Every row gives one point. To make a cloud, some directions were put in groups of two or more. Within a group, all points are equally far from the middle, so they leave a hole (a ring in 2 directions, a hollow ball in 3). The other directions are filled evenly. Then the cloud was stretched, turned, moved and blurred a little. How many holes are there, and how many directions does each take, smallest first?
In the rows, zero is written as 128.

Cloud, 22 rows:
[[104 130 210]
 [123 198 151]
 [ 89 159 130]
 [155 138  84]
 [144 168 116]
 [133 190 144]
 [111 197 147]
 [130 119 218]
 [ 91 154 218]
 [150 109 185]
 [162 128 105]
 [141  68 117]
 [159 119 176]
 [ 92 141  88]
 [117 164  81]
 [154 150 108]
 [163  99 122]
 [147 160 105]
 [107 105 164]
 [106 121 197]
 [121 106 188]
 [110  81 119]]
Holes: 1 (2)

Cloud, 31 rows:
[[173 154 112  87]
 [109 217 126 150]
 [102 122 125 172]
 [138 219  86 143]
 [144  72 119 109]
 [148 156 135 174]
 [121 226  96 120]
 [111 219 125 144]
 [158 196  74 135]
 [165 163 119  84]
 [ 72 128 140 131]
 [118 196 124 173]
 [100 115 113 159]
 [160 198  90 148]
 [138 194 123  88]
 [125 182  63 116]
 [105 176  86  90]
 [120 213  99  96]
 [113  82 170 116]
 [148 163 163 118]
 [127 196 149 113]
 [ 76 144 141 154]
 [141  69 124 117]
 [133 100 144 169]
 [114  96 180 125]
 [102 190 158 136]
 [ 84 111 141 104]
 [164 144 157 138]
 [152 109  81 117]
 [ 73 133 150 137]
 [168 154  71 117]]
Holes: 2 (2, 2)
